Each point is reached from the start by the listed moves, each made 0, 1 or 2 times, or once backwards (-1), plus a little noise. Say if it took an odd or an even number of moves. Then give how often each move was made.

Moves:
(1): [ 21  -6   3 -10]
(2): [  6  29 -13  -7]
Start: [-12  -5 -14  -7]
Points:
[ -2  54 -41 -21] -> even (0, 2)
[-22  60 -45 -13] -> odd (-1, 2)
[ 13  19 -23 -24] -> even (1, 1)

Moves:
(1): [  9  -1 -10   1   1]
(2): [ 1 17  2  0  5]
(3): [22 -5 13  4  9]
(4): [-4  1 -2 24 -8]
Start: [ 0  9  8  3 21]
Points:
[-10  -7  15   2  16] -> even (-1, -1, 0, 0)
[ 47 -19  33 -12  42] -> even (0, -1, 2, -1)
[  4  24  12 -22  33] -> even (0, 1, 0, -1)
[39 35 34 60 34] -> even (0, 2, 2, 2)
[-19  33 -17  50   1] -> odd (1, 1, -1, 2)

Moves:
(1): [14 -2 -7 -5  3 -2  0  9  6  1 -6 -3]
(2): [-3  9 -3 -6 -1 -6  4 -2 -2 -5 -2 -8]
(3): [ 6  0 11  3  4  2  8 10 -4 -2 -1  1]
(4): [  1   8  -3  16   3   9   1  -5  -2   2  17 -10]
(5): [-2 -5  0 -3 11  1  3 -1  2 -3 -3  0]
(6): [ 3  3  3 -6  5 17 -5  6 -7  1 -4  1]
(7): [-2 -2 -8 -1 -9  0 11  1  7 -3 -2  2]
(8): [-9  4 -3  1  6  0 -7 12  2  0 -4  3]
(9): [ -3   5   3 -10  -1   0 -11  -4  14  -3   5   4]
Start: [  2   6  -3   1   4   6  -2  -4 -16  15  -6 -13]
Points:
[  1  11  29  20  60  57   6  25 -60  16  -5 -17] -> odd (-1, 0, 2, 1, 2, 2, -1, 1, -1)
[-13  11  -6 -13   6  -1  32 -31 -17  -3  -8 -27] -> odd (-1, 2, 0, 0, 2, 0, 1, -1, 0)
[-17  32  -6 -42  15  -1 -37  -1 -12   7 -27 -14] -> even (0, 2, -1, -1, 0, 1, -1, 1, 1)
[-21  44   8  25   4   6   9  -4   5  -1  37 -27] -> odd (-1, 1, 2, 2, 0, -1, 1, 1, 2)

Moves:
(1): [ 5 -3  2 -1  3  7 -2 -3 -2 -2  3 -1]
(2): [ 1 14  0  3 10 -4 -2 -5  4 11 -1 -7]
(3): [-4 -2 14  0 -3 -3 -1  0  7 -2 -1  3]
(4): [ 1  1  4 19 -2  0  8 -7 -1 -3 -3 -6]
(5): [-8 -6 -1 -2  9  1  1 -5 -3  5  2  6]
(6): [ -5  -2  -4  -6   6   5  11  -1   4  -5  -2 -10]
(7): [15 -3  0  1  8 -9  9 -1  5 -2  5  4]
(8): [-2  3  2  6  4  6  4 11  3 -2  4  2]
(9): [  3  -5  -9  -1   3   2  -2   2  16  -1 -10   4]
(10): [ 2 -5  1  4 -3  2  3  3 -1 12 -4 -3]
(11): [-5 -3 -3  1 -8 -4  1  0  4  5 21 -1]
(12): [-1  3  6  2  0  7 14 -2 10  5  0 13]
Start: [ 7  2 10  0  6 -6  0  2  3  1  5  4]
Points:
[  1  24  10 -21  60 -32  36 -21  20  28  50  20] -> odd (-1, 2, 0, -1, 2, 1, 2, 0, -1, -1, 1, 1)
[ -4   3  46 -11 -32  11  -5   5  34  19  50  37] -> even (2, 0, 2, -1, -1, -1, -1, 0, 0, 0, 2, 2)
[ 35  -2   5  44   6  -6  26 -16  23   7  22  18] -> odd (1, 0, -1, 2, 0, -1, 1, 0, 1, 0, 1, 1)
[-26   5   8   8  23 -11 -17 -21  49   8  23 -23] -> odd (1, 2, 2, 1, 1, 1, -1, 0, 2, -1, 2, -1)

Moves:
(1): [ 8 -2  0  1 -2 -2  2 -1  2 -2 -1  1  0 -3  4  2 -2  2  0  1  1  2  2]
(2): [ 8  7 -4  1  2  1  3  1 -1  2  6  0 -2  0 -2  3  0 -2 -3 -3 -4 -4  4]
(3): [-2  4 14  0 -2  4  0  1 -3 -6  1  2 -1  3 -3 -4 -3  1 -4  0 -3 -2 -2]
(4): [ 2  3 -2  9  3  5 -6 -4 -6 -1 -1  1  3 -3  2 -2 -8 -2 -5  2  3 -3  3]
(5): [-2 -3  2 -6  7  1 -2  4  0 -1  4  2  5 -2 -2  1  0 -1  1  4  0 -2 -1]
(6): [ 5 -3 -1  0  0 11  6  0  0  1 -1  1  6 -3 -4 -4  3  0  3  4  3  2 -3]
(7): [-4 -3  4  5  2 -2  7 -1 -2 -1  0  1  3 -4 -1 -1  1  1  9  1  2  0  5]
(8): [-5 -2  0  2 -4  2  1 15  3 -1  5  5  0  3  1  0  1  1 -2 -3 -2  2 -1]
(9): [ 1  3 -1  0  1  3 -1  2  7 -1  1  1  1  0 -1 -1 -4 -4 -2 -4  2 -1  1]
(10): [ 0 -2  5 -1  2 -2  0 -1  0  9  2 -5 -1  4  3  0 -2  2  4  2  0  3 -2]
(11): [ 2 -5 -1  0 -6  3 -1 -1  1 -5  6  4 -2 -1 -3  0 -5 -5  4  1 -2  6  1]
(12): [ 0 -3 -1 -3  1  0 -5 -3  2  5 -2 11 -2  0  0  4  3  6  5  3  1 -6  4]
(13): [ 0  0 -1 -7 -5  2  1 -4 -5  3  3 -1 14 -2  2 -3 -6 -1  1 -5  1 -2  1]
(14): [-1 -4 -1  2 -1 -1  6 -2 -3 -6 -1  1  4  9 -1 -4  1 -2  0  0  0 -4  1]
(15): [-4 -1  0 -1 -1  1  4 -2  0 -5  6 -5 -4 -2 12 -2  4  0  5  3  0 -6  2]
(16): [ 1  2  2  2 -1  4 -2  2  1 -1 -2 -4  1 -1  0 10 -2 -2  1  4 -1 -2  1]
(17): [ 5 -1  2  5 -2 -2 -4  1  5  3  1 -4  4 -1 -1 -2 11 -2  3 -2 -3  4  4]
(18): [ 0 -3 -2  0 -2 -1 -2 -4  4 -1  2 -2  1  1 -2  0 -6 10  0 -1 -5  2  0]
(19): [ 8  3  1  0  3  1 -5  0 -4  0 -3 -4 -1 -1  2 -1 -4  1 10  0  2 -1 -3]
(20): [-1  4  0 -5 -1  0  0  2  1 -1 -2  1  2 -2  2 -3 -1  0  6 13  0  1  3]
Start: [-3 -3 -7 -7  2 12 -4 -2 -1  2  1  2  7 -6  5 -4  1 -1  0  0  3 -2  1]
Points:
[-16  -3   7  -1  -7  30  -7 -37 -19 -28   7  -7  27 -42  29 -10 -32  15
  36  43   2 -12  23] -> odd (0, -1, 1, 2, 0, 0, 2, -1, -1, -1, 1, 0, 1, -1, 2, 1, 0, 2, 0, 2)
[ -7  -4  15  -7 -18  36   0  -4  -9  -4  -6   5  44  -9   4 -44  -5  30
   5  20  -3   6  -3] -> odd (0, -1, 2, 1, -1, 2, 0, 1, -1, 0, -1, 0, 1, 0, 0, -1, 1, 2, 0, 2)
[  6  -4 -10  -4  -3  20 -13 -11 -13   3 -21   4  20 -12   0 -27 -15  16
  18  25   8  15  -3] -> odd (0, -1, 0, 1, -1, 1, 0, 0, -1, 0, 0, 0, 0, 0, -1, -1, 0, 1, 1, 2)
[ 24  -5   3   3 -10  48  -3 -24 -33  -5  -6  -2  47 -33  -2 -38 -60   8
  14  -3  20  16 -12] -> even (1, -1, 1, 2, -1, 2, 1, 0, 0, 0, 1, -1, 2, -1, -1, -1, -1, 1, 2, 0)
[ 11 -20  36  30   0  33 -23   9  -8 -14  21  -3  23  12  19   0 -14   4
  30  10  -7 -15  11] -> even (1, 0, 2, 2, 1, 0, 1, 2, 0, 2, 1, 1, 0, 2, 1, 2, 2, 1, 2, -1)
[-11  -5  25 -16  16  23   7  29  -2   6  29  43  -5  -5 -37  -2  26  -3
  -9  -4 -12   1  -1] -> odd (-1, 2, 2, -1, 2, 1, 1, 1, -1, 0, 1, 1, -1, -1, -1, -1, 0, -1, -1, -1)
